Rows are points. The ring and each string are closed loops that go straight from each point to the next, and from the last back to the first. Before rounding, they use only three directions, however many columns there are. How many times does the string pass through the ring? Passing back the other way cancels.

Ring (8 x 4):
[[  8  -2 -24   6]
 [  2   6 -38   4]
 [-12   9 -37  -1]
 [-19   7 -23  -7]
 [-17   0   3 -14]
 [ -7  -8  19 -12]
 [  0 -12  17  -5]
 [  7 -11   1   3]]
String (18 x 4):
[[ -4 -17  -2   9]
 [  1  -1  -8  -4]
 [ 16   4 -11  -6]
 [ 19   6 -23  -1]
 [ 10   8 -24  -5]
 [ -4  -2 -19   2]
 [ -7  -4 -40  15]
 [  8  18 -60   3]
 [  7  16 -39  -5]
 [  3   9 -24  -6]
 [ -4  -2 -22   5]
 [ -1  -8 -30  14]
 [ 21   1 -27   7]
 [ 20   2 -11  -3]
 [  5  -1  -7  -5]
 [ 16   2   2 -11]
 [ 15 -10  12  -3]
 [  2 -22   9  10]]
Times through: 1
String (14 x 4):
[[  7   1  14 -17]
 [ -5  -5   0  -5]
 [-14 -14   1   3]
 [-19 -10  21 -12]
 [-23   2  15 -24]
 [-15  13  -2 -25]
 [ -7   7 -10 -14]
 [-12   0 -10  -6]
 [-27 -11  -6   2]
 [-21 -11  -3   2]
 [-17 -12   2   1]
 [-14 -16  22  -6]
 [ -6 -17  30  -8]
 [  6  -9  31 -16]]
Times through: 2

Ring (10 x 9):
[[ 10  26  -8   3   3 -34  -9 -14  26]
 [ -5  16  -8   7  -4 -19 -11  -7  13]
 [-23  -5  -9   8  -8   8  -8   4  -9]
 [-29 -13  -7  12 -12  27   0   9 -19]
 [-28 -12  -3  18 -14  37   9   8 -19]
 [-20  -8  -2  17 -12  35  14   5 -13]
 [ -1   0  -5   3   2  12  16  -4   2]
 [ 12   6  -9 -10  13 -11  12 -10  14]
 [ 21  15 -11 -16  18 -32   5 -15  25]
 [ 19  25 -10  -7  12 -40  -3 -17  31]]
String (20 x 9):
[[  1  17  -2  16  -6   0   8  -9  14]
 [  9   0 -14 -20  17 -19   4  -8  10]
 [ 32   4 -21 -48  40 -51   3 -16  25]
 [ 39  23 -16 -33  32 -60   3 -24  40]
 [ 28  12 -17 -34  30 -49   0 -17  28]
 [ 25   5 -19 -39  32 -46   0 -14  22]
 [ 36  11 -19 -42  38 -54   5 -20  31]
 [ 24  25  -6  -2  11 -26  12 -19  31]
 [  5  18  -2  14  -4  -2  10 -10  17]
 [ -1  -1 -10  -6   7  -3   5  -4   3]
 [ -6  14   2  26 -14  17  13  -5   7]
 [-20   5   9  44 -27  52  25   2  -8]
 [-25 -14   0  20 -15  48  18   8 -20]
 [-17 -18 -10  -5   2  21   8   6 -16]
 [-13  -6  -8   2  -2  13   6   2  -7]
 [-21 -19  -7   1  -3  30  10   8 -19]
 [-19 -19  -8   0  -1  30  12   7 -18]
 [ -6  -4 -10  -6   5   1   4  -1  -1]
 [ -6   8  -1  17  -8  15  13  -4   4]
 [  4  11  -1  13  -3   9  17  -8  11]]
Times through: 0

Ring (8 x 12):
[[ 11  -7  24  17  10 -35  -4   8 -17   5 -17  13]
 [ -3  18   4  14  14 -37  -1  15 -14  31   1  12]
 [-14  37 -10  10  10 -16  -1  10  -9  43  15  10]
 [-11  31  -2   9   2  12  -5  -7  -5  24   8   7]
 [ -6  16   4  10  -4  25  -8 -11  -5   6  -2   7]
 [  2 -11   8  14 -11  29 -11  -1  -8 -15 -17  11]
 [ 14 -35  18  18  -8   6 -12  12 -15 -27 -32  15]
 [ 18 -34  28  19  -2 -11 -10   9 -17 -24 -33  15]]
String (21 x 12):
[[ -3 -17  -8  15 -15  34 -13  18 -10 -13 -16  15]
 [ -8  -7 -19  15 -10  20 -10  30 -12   4  -7  16]
 [ -3 -14  -4  13 -18  49 -14   4  -7 -19 -16  12]
 [  8 -16  25  13 -13  42 -13 -23  -5 -30 -24   8]
 [  7  -6  24  13  -2  10  -9 -12  -9 -11 -18   9]
 [  3  -5  10  14  -1   2  -8   5 -12  -1 -13  12]
 [ 16 -27  33  16  -8  16 -12 -12 -11 -32 -31  10]
 [ 22 -47  36  19 -10  12 -14  -3 -14 -45 -42  13]
 [ 21 -26  46  16  -1   0 -10 -20 -12 -31 -33   9]
 [  1  -7   0  16   0  -9  -7  22 -15   6 -11  15]
 [  6 -27  -1  20   0 -24  -8  42 -20  -1 -21  20]
 [ 26 -38  44  20   5 -33  -8   4 -20 -26 -38  14]
 [ 26 -29  54  18   7 -27  -7 -15 -16 -26 -36  10]
 [ 12 -12  26  16   3 -14  -7  -1 -14  -8 -21  11]
 [  4 -17  -1  18   1 -20  -7  34 -18   4 -16  18]
 [ 22 -48  27  22  -1 -25 -10  25 -22 -28 -40  19]
 [ 26 -49  41  20  -4  -8 -12   2 -18 -41 -44  15]
 [ 17 -25  35  16  -3   2 -10 -11 -12 -26 -30  11]
 [  4  -9   9  15  -2   0  -8  10 -13  -3 -15  13]
 [ -2 -24 -17  18 -12  13 -12  41 -15  -6 -16  19]
 [  3 -33  -3  16 -20  42 -16  18 -11 -29 -26  16]]
Times through: 3
String (23 x 12):
[[ 17  -2  46  15  14 -34  -3 -20 -13  -2 -20   8]
 [ 12  10  39  14  16 -38  -1 -17 -13  10 -12   7]
 [ -7  32  -2  14  22 -59   3  23 -16  51  11  13]
 [-19  35 -31  13  15 -42   1  45 -16  60  19  16]
 [-15  24 -23  13   8 -22  -2  35 -14  42  12  15]
 [ -5  18   3  12   6 -10  -4   4 -10  22   1  10]
 [ -6  33  13   9   9  -4  -2 -18  -6  25   6   5]
 [-19  57  -6   5   9   7  -1 -17  -2  45  24   3]
 [-21  43 -19   8   2  14  -4   3  -4  39  19   8]
 [-14  21 -17  11  -2  11  -6  15  -8  24   7  12]
 [  1   8  16  12  -1  11  -7 -13  -7   1  -9   8]
 [  7   4  34  10  -3  25  -9 -37  -4 -15 -15   4]
 [  3  -6  18  11 -15  54 -13 -26  -3 -25 -18   6]
 [ -6 -16 -18  15 -16  34 -13  28 -11  -8 -13  16]
 [  2 -32  -7  17 -19  37 -15  24 -12 -25 -24  17]
 [  3 -31  -6  18 -13  18 -13  31 -15 -17 -23  18]
 [  2 -10   3  16  -3  -1  -8  17 -13  -1 -14  14]
 [ 13 -19  28  16  -2   1  -9  -6 -12 -19 -26  11]
 [ 26 -43  46  19  -4  -3 -12  -9 -15 -42 -43  12]
 [ 27 -49  41  21  -2 -19 -11   7 -19 -37 -44  16]
 [ 10 -27   8  20   2 -26  -8  32 -20  -5 -24  18]
 [  0  -7  -5  17   2 -19  -6  32 -17  12 -10  17]
 [  8  -4  22  15   5 -16  -6   0 -13   0 -15  11]]
Times through: 4

Ring (8 x 14):
[[-11 -32  -6  31  23  21  21 -35  14  12 -30  41 -11  -2]
 [ -8 -30 -13  25  10  -1  22 -31  17  18 -17  33  -8  -3]
 [ -5 -17 -25   9 -11 -19  17 -23  24  20  -7   9 -16 -13]
 [ -2  14 -32  11 -11 -20   2 -14  25  24 -29 -19 -25 -21]
 [ -2  29 -32  15  -4  -7  -6 -12  24  23 -46 -29 -31 -24]
 [ -8  11 -26   1  -6  18   0 -19  26   8 -40 -15 -41 -28]
 [-12 -15 -19  -7  -6  32  12 -27  27  -2 -25   8 -42 -25]
 [-13 -32  -9   9  10  36  19 -34  20   0 -25  33 -28 -13]]
String (23 x 14):
[[ -8   1 -30 -11 -19   9   6 -19  30   6 -22 -14 -42 -29]
 [ -9  -1 -28 -12 -17  16   6 -21  30   4 -23 -11 -44 -30]
 [-11   1 -27 -20 -17  33   3 -21  32  -5 -30 -14 -55 -36]
 [ -9   3 -19  17  10  24   3 -23  20  10 -46   1 -32 -19]
 [ -9 -14 -20   4  -3  13  13 -26  24   8 -22  10 -29 -18]
 [-15 -43 -16 -25 -18  36  25 -34  31 -12   0  26 -44 -25]
 [-17 -47  -6  -4   5  52  25 -39  23 -11 -16  42 -36 -16]
 [-13 -28  -3  31  30  43  17 -36  13   5 -42  41 -19  -6]
 [-10 -18  -8  33  25  25  13 -31  14  13 -42  29 -16  -6]
 [ -8  -9 -14  30  17  13  10 -27  16  17 -40  17 -17  -9]
 [-10 -35 -15   6  -1  13  23 -32  22   6 -10  30 -22 -11]
 [ -9 -28 -18   3  -5   8  20 -29  24   8 -10  21 -24 -14]
 [-10 -48 -12  15   2   0  30 -35  19  12   0  44  -8  -3]
 [ -7 -39 -13  27   7 -13  28 -32  16  21  -5  40   0   1]
 [ -5  -4 -18  36  16  -6  10 -24  15  26 -37  13  -9  -6]
 [ -7 -14 -22  11  -3  -2  14 -24  22  15 -19  10 -22 -14]
 [ -6 -12 -24   8  -7  -5  13 -23  23  16 -18   6 -23 -16]
 [ -5 -11 -29  -2 -18 -14  14 -21  27  16  -8  -1 -25 -19]
 [  0  13 -39   1 -25 -35   4 -11  28  26 -15 -26 -26 -23]
 [  0  36 -33  31   4 -21  -8  -9  20  33 -53 -31 -20 -18]
 [ -1  36 -31  30   7 -12  -9 -11  19  30 -57 -29 -24 -19]
 [ -2  37 -30  28   7  -5 -10 -11  20  28 -60 -30 -27 -21]
 [ -7  -2 -24   8  -3   6   8 -22  24  13 -29  -1 -29 -20]]
Times through: 4

Ring (9 x 14):
[[ 11  23 -14  21 -16 -21  27   3   4   0   1  -7  -6 -24]
 [  7  15  -5  16 -15 -13   8   6  16 -10 -12   3  -8 -25]
 [ -4  -5   6   4  -9   3 -23  11  25 -18 -21  13  -5 -13]
 [-12 -18   9  -3  -3  14 -36  13  22 -14 -17  14   1   0]
 [-16 -24   7  -4   3  20 -31   9  11  -2   0   7   9  11]
 [-12 -17  -1   1   3  16 -10   3  -2  11  17  -4  13  13]
 [ -6  -5  -9   9   0   5  11   0 -12  19  26 -12  12   8]
 [  2  11 -16  17  -6 -10  29   0 -16  20  26 -17   7  -3]
 [  8  22 -18  21 -12 -20  35   1 -11  14  17 -15   0 -14]]
String (31 x 14):
[[ -1  -3  -6  11  -3   7  13  -5  -1  12  20  -9  10  -2]
 [ -2   0  -6  10  -5   0   6   3  -1   7  11  -6   5  -2]
 [ -4   3 -12  11  -3  -5  13   6 -13  16  20 -12   7   4]
 [ -1  11 -19  15  -4 -12  28   4 -24  24  29 -19   8   4]
 [  6  21 -25  22  -7 -19  48  -2 -29  30  38 -26   8  -2]
 [ 10  27 -26  25 -10 -24  54  -3 -26  27  35 -26   5  -9]
 [  6  27 -24  22 -11 -29  39   8 -22  19  21 -19   0  -9]
 [  4  17 -15  17 -10 -18  23   6  -8   9  11 -11  -1 -11]
 [ 12  33 -23  25 -16 -32  42   5 -13  11  13 -16  -5 -20]
 [ 17  36 -22  29 -19 -33  48   1  -6   8  10 -15  -7 -29]
 [ 13  22 -13  23 -16 -17  32  -3   5   3   7  -9  -4 -26]
 [  5  11  -8  15 -11 -10  14   3   6   0   2  -4  -2 -16]
 [  1   9  -7  12 -10 -11   3  10   5  -2  -4   0  -3 -11]
 [  5  16  -7  15 -15 -18   6  11  12  -9 -13   3  -9 -22]
 [  2  11  -5  12 -13 -12  -1  11  13 -10 -13   4  -7 -18]
 [ -1   3  -3  10  -9  -4  -2   8  10  -5  -5   2  -2 -11]
 [  3   3   1  11 -12  -1  -3   3  22 -12 -12   6  -4 -20]
 [  1  -1   2   9 -10   3  -7   3  21 -11 -10   7  -2 -16]
 [ -4  -1  -2   7  -7   0  -7   9   9  -4  -4   3   0  -6]
 [ -9  -8   4   0  -6   2 -29  17  17 -14 -18  12  -3  -4]
 [-17 -23  16  -9  -3  15 -60  23  32 -27 -35  25  -4   1]
 [-19 -25  14 -10   0  17 -56  22  26 -21 -27  21  -1   6]
 [-13 -13   4  -2  -2   8 -31  17  12  -8 -11  10   1   4]
 [-11 -13   3   0  -2   9 -24  12  11  -5  -5   7   3   3]
 [-19 -24   8  -8   3  17 -42  18  11  -6  -8  11   6  14]
 [-23 -35  12 -11   8  30 -47  12  12  -3  -1  11  12  21]
 [-15 -26   7  -3   5  26 -25   3   8   4   9   3  13  13]
 [ -7 -13   0   5  -1  14  -7   0   5   5  11  -2   9   3]
 [ -9  -9  -2   4  -1   8  -8   7   1   6   9  -2   7   6]
 [-11 -11  -4   3   1   8  -8   8  -5  10  13  -4   9  10]
 [ -5  -5  -5   8  -2   6   3   1  -1   9  14  -6   8   2]]
Times through: 2
